Each row is a point. Each copy is the shape, with its points in the same order, turned, moved and blurred by noise. Say if it was mirrored as well.

Shape:
[[ 12  27]
 [  7 -10]
 [ 28 -66]
 [-62 -14]
 [ 11  29]
 [ 24  17]]
Copy 1 (6 x 2):
[[ 21   8]
 [-15   7]
 [-74  13]
 [ -7 -62]
 [ 29  18]
 [ 14  30]]
Copy 1 is: mirrored
Copy 2 (6 x 2):
[[ 11  -3]
 [-14 -17]
 [-47 -74]
 [-66  30]
 [ 13   6]
 [ 12 -19]]
Copy 2 is: only turned
Copy 3 (6 x 2):
[[ 11  11]
 [  9 -23]
 [-21 -76]
 [ 78 -40]
 [ 13  15]
 [ -3   5]]
Copy 3 is: mirrored

Shape (8 x 4):
[[-14 -31   3  36]
 [ 43 -29  57 -50]
 [  7 -35 -82  47]
 [-16 -30  13 -22]
 [-35  22 -15  40]
 [ 23 -14   0  46]
 [ 19  38   9  -9]
 [  8 -19   7 -16]]
Copy 1:
[[  3  12   7  27]
 [-31   2  77 -61]
 [-52  31 -58  46]
 [  3  32  21 -28]
 [ 29 -14 -38  12]
 [-26 -18   3  28]
 [ -9 -38 -10 -42]
 [-16  12  17 -26]]
Copy 1 is: only turned
Copy 2, 8 rows:
[[-28  -6 -56 -11]
 [ 95 -26 -24  -3]
 [-56  -5   9 -72]
 [ 29 -45 -33  -9]
 [-40   9 -11  28]
 [ -4  31 -33 -28]
 [ 25  24  10  12]
 [ 25 -25 -15 -10]]
Copy 2 is: only turned
Copy 3, 8 rows:
[[  8  43  -3 -51]
 [ 69 -39 -33  -8]
 [-37  84 -64 -46]
 [ 11 -14 -12 -45]
 [-31  48  25 -18]
 [ 23  59 -14 -18]
 [  1   4 -12  32]
 [ 14  -1 -27 -26]]
Copy 3 is: mirrored
Copy 4, 8 rows:
[[ 24 -19   4  22]
 [-21  68  34  67]
 [ 20 -43  39 -55]
 [ 20  40  -2  23]
 [ -1 -33 -39 -10]
 [-10 -38  21  24]
 [-50  14 -17   9]
 [ -1  27  13  16]]
Copy 4 is: mirrored

Shape, 12 rows:
[[ 23  24  24   2  17  10]
 [-48 -10   4  -6  -5   7]
 [-37 -24 -20 -61   7   6]
 [ 34 -12  10 -10  25  -7]
 [ -3 -23 -24 -23  -8  14]
 [ 14 -19  21  95  -6 -50]
 [ 13   0  38   8  -5 -15]
 [ -3 -20  -4 -14 -37  15]
 [-17 -26 -10 -15  25  28]
 [ -2  27  -9 -37   2   7]
 [ 26  -4  19 -18 -21  30]
 [ 49  -7  37  -9 -12   3]]
Copy 1 (12 x 6):
[[ 25  -7  28   3  17   7]
 [-13 -25 -19  -5 -25 -25]
 [ -3 -26 -71  14   7  -8]
 [ 23   5  -5   3   8  41]
 [  0   5 -42 -12   5 -12]
 [-14  40  61 -16 -78  43]
 [ -8 -11  26 -10  -5  27]
 [-28  -4 -25 -29   8  -9]
 [ 31 -17 -35 -19 -13  -3]
 [ 11 -11 -16  23  28 -17]
 [  2 -12  -4 -28  33   1]
 [  2  -4  21 -25  35  36]]
Copy 1 is: mirrored
Copy 2:
[[-22   1  -6 -31 -35  12]
 [ 29  19   1   4  21  41]
 [ 24  23 -39  14  44  10]
 [ -7 -19  -8 -19  -9 -16]
 [ -5  -5 -21   9  35  17]
 [ -2 -50  78  26 -65  24]
 [ 11 -16  -9 -16 -41  15]
 [ -3 -22 -24  20  21  39]
 [  4   0   3 -24  43  13]
 [-14  33 -44  -1   5  14]
 [-19 -22 -43 -26  -4  31]
 [-14 -42 -34 -22 -38   6]]
Copy 2 is: mirrored
Copy 3, 12 rows:
[[ 10 -36   6  23  -1  14]
 [  0  30   8 -28 -10   1]
 [-11  39   8 -39  47  14]
 [ 16 -36 -28   1  24   1]
 [ 22  23   2  -9  39  -7]
 [ 42 -41 -30  -3 -64 -74]
 [ -4 -18 -20  19 -15 -13]
 [ 14  29   1  15  19 -19]
 [ 29  15  -3 -27  22  28]
 [-15  -9  32   7  33  10]
 [ 13   8  -4  40  16   7]
 [  3 -22 -27  51  17  -4]]
Copy 3 is: mirrored

Shape:
[[-25 -47 -10  21  21 -13  -5  25]
 [ 46  28  54   6 -27  17  -7 -65]
 [ -5 -24 -20   3 -43 -11  -9  29]
 [  3   8  53 -24   8   8  -1 -27]
 [ 35 -17  38  45  31  11  26  21]
 [  1  19  29  10   9  18  38  20]
 [-22  10 -18  -5  13 -46 -45 -38]
 [-16   3  -7  11 -30  31   3 -38]
 [-30 -36  19   2   8 -49 -14  15]
 [ 27 -25  21 -15   7  30  -3 -43]
 [ 36  15  -7   2 -34 -61  18  -3]
 [ 53  23  22 -17 -16 -38  -3   4]
 [ 21  41  -6  31 -24 -31 -10  28]]
Copy 1, 13 rows:
[[  6  33  15  19  45 -20  32   4]
 [-12 -26  -2 -33 -22  95   2   7]
 [-28  25 -16  26  13 -13   4  34]
 [ 31  -5   0 -35  14  48 -14   4]
 [  0 -25   7 -39  32   4  70  17]
 [  9   5 -21 -55   7   1  36  15]
 [-18  38  45   7   1  16 -32 -34]
 [ -3  29 -35   6 -17  43  19 -13]
 [  0  44  36   3  48  -2  -3  27]
 [ 27 -28   0  14   0  48  14  -3]
 [-41  16  36 -18 -36   5   0  47]
 [-30 -26  26 -30 -18  13 -16  37]
 [-71  13   5 -37   1 -10   5  13]]
Copy 1 is: mirrored
Copy 2 (13 x 8):
[[ 43  -8 -19  25  -9   8 -49  37]
 [-15 -21  69 -40  31  -4  32 -10]
 [ 47  28 -20   5 -20  10   3  11]
 [-29 -24  23   6  33  12   9  15]
 [ 12  -3  49  25  14   2 -65 -15]
 [-14 -13  15  23  -5  25 -28 -29]
 [  2 -17 -24 -56   0   8 -11  64]
 [ 22 -41  15 -13 -27   7  27   0]
 [ 32   1 -29   9  30  28 -31  45]
 [ -4 -24  53  11   2 -11  15  34]
 [ 13  48  19 -44  -1  52 -10  10]
 [-18  51  27 -28  20  20  -4   7]
 [ 10  34 -10 -45  -7  11 -29 -26]]
Copy 2 is: only turned
